Each point is reached from the start by the listed moves, each made 0, 1 or 2 times, or once backwards (-1), plus a little noise. Is the number of moves made odd or even? Then give how often each move was made.
In the rows, 128 means zero.

Moves:
(1): [168 127 124 125 119]
(2): [133 172 121 125 128]
Start: [157 144 149 107 104]
Points:
[153  99 155 111 104] => odd (0, -1)
[249 232 127  96  86] => even (2, 2)
[157 144 148 108 102] => even (0, 0)

Moves:
(1): [173 128 130 128 127 130 124 130 129 130 121]
(2): [129 181 138 136 128 135 130 133 141 130 132]
(3): [125 111 182 129 122 145 116 126 133 121 134]
(4): [127 128 121 191 117 129 122 109 120 136 134]
(5): [130 126 128 142 193 140 127 121 126 140 130]
(6): [128 122 119 130 122 163 130 140 128 131 120]
(7): [135 128 132 130 124 137 170 123 122 120 132]
(8): [130 131 133 139 126 115 130 176 122 129 123]
Start: [118 124 125 122 132 136 111 134 128 155 133]
Points:
[124 188  73 128 207 155 122  85 142 171 138] => even (0, 1, -1, 0, 1, 0, 0, -1)
[117 248  92 147 139 116  92 199 153 174 129] => odd (0, 2, -1, 0, 0, 0, -1, 1)
[207  55  90 112 122 215 102 111 127 162 102] => even (2, -1, 0, 0, 0, 2, 0, -1)
[212 176 129 249 100 178 181  46 118 163 147] => even (2, 1, 0, 2, 0, 0, 2, -1)

Moves:
(1): [143 130 126 126 128 125 123 119 126 128 126 139 135]
(2): [126 152 124 121 125 125 118 129 126 126 142 125 127]
(3): [126 133 141 124 129 127 127 123 125 137 122 121 135]
(4): [123 137 139 151 128 120 129 124 133 127 115 140 120]
(5): [123 138 115 128 161 127 127 142 115 142 132 130 126]
(6): [130 132 130 132 131 145 138 125 124 127 129 129 122]
(7): [139 140 134 129 127 116 157 137 131 128 128 120 122]
(8): [137 126 138 126 126 133 117 145 128 120 122 126 133]
(9): [131 129 129 127 135 135 131 133 155 133 129 122 136]
(10): [127 125 120 133 114 139 134 135 127 144 120 134 134]
(11): [126 113 142 140 125 126 120 134 132 138 147 141 135]
(12): [115 132 135 117 131 127 132 133 135 129 125 149 124]
Start: [123 111 109 141 130 123 124 150 137 139 120 144 129]
Points:
[127 139  83 155 223 161  96 141 149 174 181 143 141] => odd (1, 1, 0, 0, 2, 2, -1, -1, 2, -1, 1, -1)
[151 105 111 158 119 137 211 192 197 181  92 131 146] => odd (0, -1, 0, 0, 0, 0, 2, 0, 2, 2, 0, 0)
[ 65 130 149 150 161  90 102 120 188 147  98 200 120] => even (0, 0, 1, 2, 0, -1, -1, -1, 1, -1, 0, 2)
[ 92 148 205 158 182  79 122 211 185 157 101 174 130] => odd (-1, 0, 2, 2, 1, -1, 1, 2, 1, -1, 1, 2)
[164 151 109 137  64  89 174 133 150 172 110 150 149] => odd (2, 1, 1, 0, -1, -1, 2, -1, 0, 2, 0, 0)
[131 190  76 171 124  81 173 178 127 187 133 125 121] => odd (0, 2, 0, 1, 1, -1, 2, -1, 0, 2, 0, -1)
[175 111 200 181 147 107 103 178 194 153 136 129 175] => odd (1, 0, 2, 1, 0, 0, 1, 2, 2, -1, 2, -1)
[109  74 199 185 104 133  99 127 225 193  86 249 178] => even (2, -1, 2, 2, -1, 0, -1, 0, 2, 1, 2, 2)

Moves:
(1): [151 124 132 125 135 134 130 131 127 131 127 124 139 137 141 135 131 121
 129 133 124 124 125 120 134 123 131]
(2): [133 152 131 116 124 129 135 129 133 121 129 128 117 115 137 125 130 129
 122 131 132 113 129 124 135 135 133]
(3): [123 122 149 123 123 143 130 123 127 132 130 121 138 132 121 122 131 136
 120 124 122 125 131 128 132 130 120]
(4): [119 137 135 156 135 116 135 126 120 122 126 133 139 125 145 128 116 133
 131 138 139 119 130 125 122 126 137]
(5): [113 138 124 117 150 124 132 130 134 108 141 135 111 125 129 122 134 117
 114 124 130 133 140 119 121 140 135]
(6): [131 139 122 127 133 157 128 130 126 137 137 126 131 138 127 120 122 137
 133 143 125 116 133 123 130 134 126]
(7): [121 122 125 117 137 125 144 139 132 128 123 129 113 145 122 136 138 128
 119 131 116 125 130 138 127 112 112]
(8): [129 118 153 125 124 137 131 161 133 129 111 126 126 139 124 121 123 129
 138 133 132 121 135 132 119 126 136]
(9): [141 142 149 142 132 121 124 142 164 120 124 141 115 127 125 117 132 115
 121 138 128 124 129 120 127 110 120]
(10): [118 130 128 132 137 120 134 124 132 145 137 133 125 128 128 127 126 127
 131 126 134 137 113 134 131 132 132]
(11): [128 131 137 119 126 118 120 131 139 130 150 133 136 128 128 132 134 133
 138 128 135 137 126 139 136 126 128]
(12): [135 130 126 118 123 125 129 132 122 127 114 162 127 112 129 135 126 135
 138 131 128 132 115 118 126 130 133]
(13): [128 133 127 124 131 129 126 124 133 127 124 126 146 125 119 123 131 123
 127 131 132 128 128 141 129 126 123]
(14): [117 139 138 118 120 124 112 117 117 127 112 132 116 140 131 133 123 131
 127 125 122 139 127 134 122 127 128]
(15): [120 119 130 129 128 131 132 132 142 126 131 128 124 121 160 126 132 125
 134 109 131 136 129 135 114 115 125]
(16): [128 122 126 127 127 135 124 126 132 128 123 124 135 128 126 149 119 133
 125 127 135 127 132 131 127 141 130]
(17): [118 129 123 134 124 144 125 119 127 135 133 134 122 132 123 127 157 130
 128 133 130 115 135 134 128 128 145]
(18): [128 129 106 110 138 126 118 130 132 126 110 120 122 124 124 126 140 151
 123 138 127 131 115 113 127 127 133]
(19): [149 127 140 132 131 121 125 125 136 126 120 130 128 121 132 131 126 130
 157 124 120 122 132 124 130 136 125]
(20): [128 132 127 129 130 123 125 124 126 136 130 120 125 118 130 134 139 127
 131 159 110 128 127 130 118 115 133]
(21): [129 131 134 129 121 146 145 116 122 128 142 112 120 124 130 132 141 127
 140 134 166 125 126 118 112 107 134]
(22): [128 136 134 130 126 134 137 133 119 123 120 133 121 123 125 123 129 139
 128 120 126 148 132 128 129 130 136]
(23): [133 126 122 124 124 120 122 121 123 138 124 124 130 120 130 126 128 133
 127 130 134 135 148 129 127 132 120]
(24): [141 125 124 120 134 125 116 127 124 122 122 137 123 126 123 124 124 135
 121 131 128 125 125 141 128 123 130]
Start: [138 121 111 116 124 139 143 131 118 128 128 134 128 125 130 126 115 136
 122 150 135 118 139 139 131 131 111]
Points:
[142 137 167 122 139 205 160 126  93 209  38  95 147 140 174  89 165 216
 165 203  99 138 123 113 115 103 146] => even (2, 0, 2, 1, -1, 1, 0, 1, 0, 2, -1, 0, 1, 1, 1, -1, 1, 2, 1, 1, 0, 2, 1, -1)
[205 170 110 123 132 121 125  67  90  91  83 153 119  43 142 163 118 224
  96 212 246 110 120  53 124 117 172] => even (1, 1, 1, 2, 0, -1, -1, -1, 1, 0, 0, 1, -1, 0, -1, 2, 0, 2, 0, 0, 2, 1, 1, 2)
[ 76 173 113 149 151 214 157 109 171 110 153 140 141 134 198 111 155 140
  43 101 151 129 215 149 143 172 130] => odd (1, 1, 1, 1, 1, 1, 0, -1, 1, 0, 0, -1, 1, 0, 2, 2, 2, 0, -1, -1, -1, 2, 1, -1)
[112  98 104  81 103 148 142 125 113 216 129 182 161 110 137 128 230 194
 153 194 127 179 117 173 129  62 121] => even (1, -1, 1, 0, -1, 0, 1, 0, 0, 1, 2, 2, 1, 0, 1, -1, 2, 1, -1, 1, 0, 1, 2, -1)
[ 64 154 132 134 155 145 131 132 121 142  78 180 104 133 117 112 114 156
  66 249 158  80 183 165  70 117 121] => even (-1, 0, 1, 2, 1, 1, 1, 1, 1, 1, -1, 1, 1, 1, 0, 1, 1, 0, -1, 1, 0, -1, 2, 1)

Moves:
(1): [138 134 124 126 139 125 130 130 134 127 127 135 129 127 129 132 135 122
 132 140 134 129 126 119 132]
(2): [134 153 140 126 123 142 129 123 132 138 124 125 131 117 119 125 120 124
 135 113 134 123 136 132 111]
(3): [122 124 133 131 140 124 141 128 120 127 117 127 135 138 130 127 129 126
 130 134 119 124 131 122 132]
(4): [140 134 120 138 135 139 139 132 128 136 135 123 136 133 120 133 133 134
 141 124 132 130 116 139 120]
(5): [125 139 121 124 143 126 124 117 132 131 135 132 122 125 121 125  98 112
 137 130 125 120 122 124 115]
(6): [121 112 118 125 126 140 133 118 127 120 118 126 118 131 136 136 127 128
 134 132 128 125 139 132 123]
(7): [131 127 115 131 114 123 139 129 127 126 126 134 129 133 121 131 133 126
 129 118 122 118 134 136 137]
(8): [111 127 118 121 120 130 127 141 141 127 126 121 130 132 123 129 135 137
 139 135 131 135 138 127 136]
(9): [128 126 138 129 116 127 135 117 140 121 143 119 131 149 127 138 131 134
 127 116 138 119 140 125 121]
(10): [123 123 127 133 132 121 126 140 130 141 126 136 133 129 137 128 125 125
 132 125 134 130 130 121 126]
(11): [136 135 128 129 131 149 133 133 123 119 143 130 127 115 126 124 127 122
 127 134 117 116 131 124 126]
(12): [134 131 144 132 129 135 118 130 122 109 127 141 125 131 119 144 127 122
 128 117 130 126 123 122 134]
(13): [133 125 130 124 127 132 126 127 122 127 133 132 140 136 127 134 134 115
 133 132 127 130 132 136 122]
(14): [126 124 126 112 125 137 132 128 115 125 128 120 128 155 124 125 133 139
 119 129 149 124 133 127 141]
(15): [128 141 119 137 131 127 124 126 120 121 124 135 138 120 141 129 128 128
 129 137 129 126 121 123 126]
(16): [122 138 125 126 131 117 119 126 124 146 127 116 121 118 124 135 131 128
 140 119 125 122 130 129 125]
(17): [131 143 135 137 144 139 119 131 131 122 133 137 129 133 140 119 141 122
 120 130 124 119 131 142 130]
(18): [123 119 131 120 137 122 131 130 128 122 125 143 131 122 127 118 129 138
 138 142 130 125 119 132 124]
(19): [127 122 129 138 133 116 127 129 120 124 118 132 124 129 123 107 132 120
 137 137 133 125 128 119 126]
(20): [121 135 135 136 119 143 132 116 129 149 138 140 130 117 111 126 126 141
 136 135 132 128 134 126 138]
(21): [130 126 134 147 119 117 127 128 126 112 131 118 129 115 133 142 120 121
 107 137 151 116 123 146 133]
(22): [133 121 131 131 127 129 130 121 126 124 132 125 128 116 131 124 116 139
 135 121 127 135 136 132 138]
(23): [144 126 123 139 136 130 126 132 121 124 127 136 131 127 118 129 118 144
 115 141 126 124 149 120 130]
(24): [136 123 132 126 120 132 123 129 132 129 128 125 123 137 135 127 128 123
 140 145 121 117 123 132 132]
Start: [112 136 126 116 141 126 123 126 109 134 128 125 120 128 141 140 134 116
 136  98 162 115 150 110 122]
Points:
[180 249 122 136 194 182 160 174  83 179 100 127 121 128 138 153 209  40
 202  36  99  46 121 109 100] => odd (2, 2, 2, 2, -1, 0, 2, -1, -1, 1, 2, 1, -1, 0, 0, 2, 1, -1, 0, -1, -1, -1, -1, 1)
[ 43 132 116 111 125 133  85 135 116 183 155 138 121 162 145 134 159 194
  81 154 232  86 195 152 183] => even (-1, -1, -1, -1, 0, 0, 0, 1, 0, 1, -1, -1, 0, 2, 0, 1, 2, 1, -1, 2, 1, -1, 1, 0)
[137  57  73  42 189 168 175 161  70  88  97 147 150 202 213  88 212 130
 200 219 152 118 104 116 164] => odd (2, -1, 1, 1, -1, 1, 0, 0, -1, 0, 1, -1, 1, 2, 1, -1, 0, 2, 0, -1, -1, 1, -1, 2)
[142 116 234 152 137 160 139 113 117  92 129 203 119 184  99 110 157 166
 151 134 232  68 227  51 192] => even (2, 1, 1, -1, -1, 0, 0, 0, 2, 1, 0, 2, -1, 1, -1, -1, 1, 1, 2, 2, 0, 1, 1, 1)
